Each wall is flat, endless, passes through zero and stands at right angles to its row. A trip goes straight from one point to another. Which walls does it cross, in order?

Walls:
(1): [-0.17 -0.10 -0.08]
(2): [ 0.28 -0.29 -0.68]
(3): [-0.43  0.64  0.49]
(4): [-0.10  1.15  0.10]
(5): [ 0.19 -0.04 -0.63]
(6): [ 0.16  0.42 -0.40]
Trips:
[0.54 0.00 1.04] to [ 0.05 -0.70 -0.08] => 4, 3, 2, 1, 5
[0.45 0.25 0.56] to [ 0.54 -0.16  0.77] => 4
[0.07 0.31 0.73] to [ 0.06 -0.22  0.48] => 4
[ 0.18  0.06 -0.17] to [ 0.06 -0.38  0.23] => 4, 6, 5, 1, 2
[ 0.25  0.07 -0.13] to [-0.51 -0.49 -0.15] => 4, 1, 6

Walls:
(1): [-0.16 -0.25  0.17  0.41  0.65  0.43  0.72 -0.57]
(2): [ 0.41 -0.23  0.45  0.32  0.32  0.76  0.75  0.53]
(3): [-0.39  0.10  0.20 -0.36  0.34 -0.07  0.40  0.03]
(4): [ 0.37 -0.52  0.11  0.20 -0.37  0.01 -0.21 -0.18]
(5): [-0.66 -0.86 -0.10 -0.62 -0.01 -0.16 -0.47 -0.49]
Trips:
[-0.20  0.74 -0.15  0.59 -0.17  0.02 -0.41 -0.25] to [ 0.91 -0.21  0.78  0.32 -0.33  0.68 -0.20 -0.73] => 4, 1, 2
[-0.81  0.03  0.08 -0.35  0.05  0.26 -0.24 -0.18] to [-0.14 -0.03 -0.54  0.59  0.83 -0.02  0.39  0.31] => 2, 5
[-1.07  0.67  0.23  0.17  0.28 -0.11 -0.33 -0.46] to [ 0.65 -0.05 -0.24  0.06 -0.59  0.28 -0.08  0.05] => 1, 3, 5, 4, 2
[-0.01  0.80 -0.47 -0.08  0.28 -0.27  1.05 -0.74] to [-0.01  0.67 -0.20 -0.45  0.01  0.31  0.02 -0.05] => 1
[-0.31 -0.08 -0.24 -0.46 -0.78 -0.22 -0.24 -0.42] to [-0.49 -0.73  0.44  0.23 -0.28  0.23  0.66 -0.50] => 3, 1, 2

Walls:
(1): [ 0.04 -0.36 -0.03  0.43 -0.05  0.08 -0.33 -0.19 -0.31  0.94  0.03]
(2): [ 0.16  0.37 -0.74  0.48  0.03  0.04 -0.21 -0.56  0.18  0.35  0.14]
(3): [-0.48  0.23  0.19  0.18 -0.88 -0.24  0.43 -0.38 -0.64  0.37  0.58]
(4): [-0.61  0.89 -0.04  0.02  0.09  0.19 -0.21 -0.17  0.18  0.02  0.06]
(5): [ 0.97 -0.53  0.26 -0.66  0.43 -0.48 -0.07 -0.64  0.18  0.28  0.06]
(6): [ 0.20  0.12 -0.31  0.48 -0.58 -0.15 -0.26  0.84 -0.19  0.30 -0.15]
(7): [-0.15 -0.02 -0.30 -0.03  0.19 -0.26 -0.62  0.80 -0.53  0.05 -0.54]
(8): [-0.54  0.44 -0.39 -0.07  0.76 -0.05  0.41  0.03 -0.54 -0.29 -0.01]
(9): [ 0.26  0.02 -0.23  0.37 -0.02  0.38 -0.11 -0.26 -0.16  0.09  0.11]
(10): [ 0.51 -0.18  0.48 -0.05  0.07  1.09 -0.07 -0.26 -0.24  0.44 -0.09]
(11): [-0.22 -0.63  0.23  0.79 -0.01 -0.34 -0.12 -0.19  0.97 -0.14 -0.13]
Trips:
[-0.26 -0.59  0.03  1.00 -0.18  0.42  0.15 -0.38  0.38 -0.27  0.20] to [-0.54  0.33  0.31  0.24 -0.59  0.27  0.11 -0.78  0.61 -0.31  0.04] => 4, 1, 10
[ 0.10 -0.08 -0.52 -0.19  0.77 -0.29 -0.12 -0.44  0.28  0.28 -0.22] to [-0.15  0.56 -0.45  0.71 -0.15 -0.29  0.60 -0.26  0.35 -0.51  0.17] => 7, 1, 5, 3, 6
[ 0.20  0.58 -0.52 -0.07 -0.23  0.40 -0.55  0.19 -0.22  0.06 -0.05] to [-0.21 -0.53  0.04 -0.26 -0.30  0.78  0.46  0.45 -0.71 -0.96  0.76] => 1, 3, 2, 4, 7, 6

Walls:
(1): [ 0.09  0.37 -0.31 -0.15  0.25  0.73 -1.07 -0.92 -0.08  0.20  0.31 -0.21
  0.56 -0.24]
(2): [ 0.01 -0.38 -0.24 -0.60  0.43 -0.86  0.21  0.30 -0.39  0.54  0.85  0.29
  0.75 -0.12]
(3): [ 0.01 -0.43 -0.10 -0.38 -0.29 -0.02 -0.52 -0.63  0.50 -0.05  0.55  0.35
  0.07  0.18]
(4): [ 0.37 -0.65 -0.81  0.42 -0.51 -0.28 -0.44  0.27  0.15  0.20 -0.90 -0.16
  0.20 -0.34]
(5): [ 0.22 -0.59 -0.47 -0.98  0.30  0.25 -0.14  0.13  0.07 -0.10 -0.34  0.24
  0.01  0.15]
(6): [-0.27  0.76 -0.40  0.63  0.14 -0.50 -0.07 -0.35 -0.88 -0.40 -0.13 -0.24
  0.62 -0.34]
Trips:
[ 0.40 -0.85 -0.01  0.15  0.69 -0.45 -0.13  0.45 -0.04  0.42  0.13  0.10
 -0.01 -0.02] to [ 0.34  0.12 -0.52 -0.28 -0.23  0.03  0.22  0.06 -0.20 -0.77  0.00  0.08
 -0.73  0.68] => 3, 2, 4
[ 0.39 -0.77  0.82  0.47  0.03 -0.24  0.25  0.45  0.49 -0.19  0.42  0.28
  0.12  0.06] to [-0.37  0.10 -0.33 -0.60  0.22  0.51 -0.21 -0.07 -0.65  0.44  0.52 -0.22
  0.63  0.56] => 5, 1, 6
[-0.81  0.00 -0.60 -0.15 -0.19 -0.07 -0.47  0.28  0.19 -0.40 -0.53  0.14
 -0.05  0.53] to [-0.09  0.83  0.46  0.19 -0.08  0.08 -0.32 -0.83  0.08 -0.02  0.30  0.16
 -0.28  0.16] => 1, 4, 5
[-0.28  0.72  0.28 -0.29 -0.14 -0.77  0.03  0.18 -0.08 -0.19 -0.24 -0.49
 -0.35  0.39] to [ 0.33 -0.11 -0.09 -0.03  0.50 -0.01  0.34 -0.02  0.14 -0.08  0.42  0.16
  0.35  0.80] => 2, 5, 6, 3
[ 0.42 -0.46  0.03 -0.19  0.12  0.07  0.47  0.32 -0.21  0.83  0.07 -0.33
 -0.12 -0.04] to [-0.72 -0.03  0.81  0.51  0.71  0.94 -0.98 -1.06  0.31 -0.12 -0.28  0.00
  0.31 -0.71] => 1, 4, 2, 5, 3, 6
[-0.02 -0.69  0.14 -0.08  0.44  0.17 -0.65  0.00 -0.28  0.30  0.21 -0.16
  0.10  0.40] to [ 0.42 -0.13 -0.91  0.14  0.21  0.37  0.21 -0.34 -0.45 -0.16  0.61 -0.04
 -0.17 -0.85] => 6
[-0.40 -0.31  0.05  0.33  0.50  0.89  0.07  0.24 -0.42 -0.72  0.13 -0.49
  0.24  0.37] to [ 0.36 -0.43 -0.09 -0.11 -0.84  0.25  0.34  0.27  0.07  0.81  0.20  0.69
  0.06 -0.32] => 6, 1, 4, 2, 3
[ 0.32 -0.05 -0.30  0.24 -0.31 -0.67  0.07 -1.16  0.57 -0.39  0.14 -0.79
  0.49  0.62] to [ 0.31  0.41 -0.43 -0.50 -0.67 -0.63  0.00 -0.34 -0.30 -0.52 -0.17  0.24
  0.77  0.68] => 2, 5
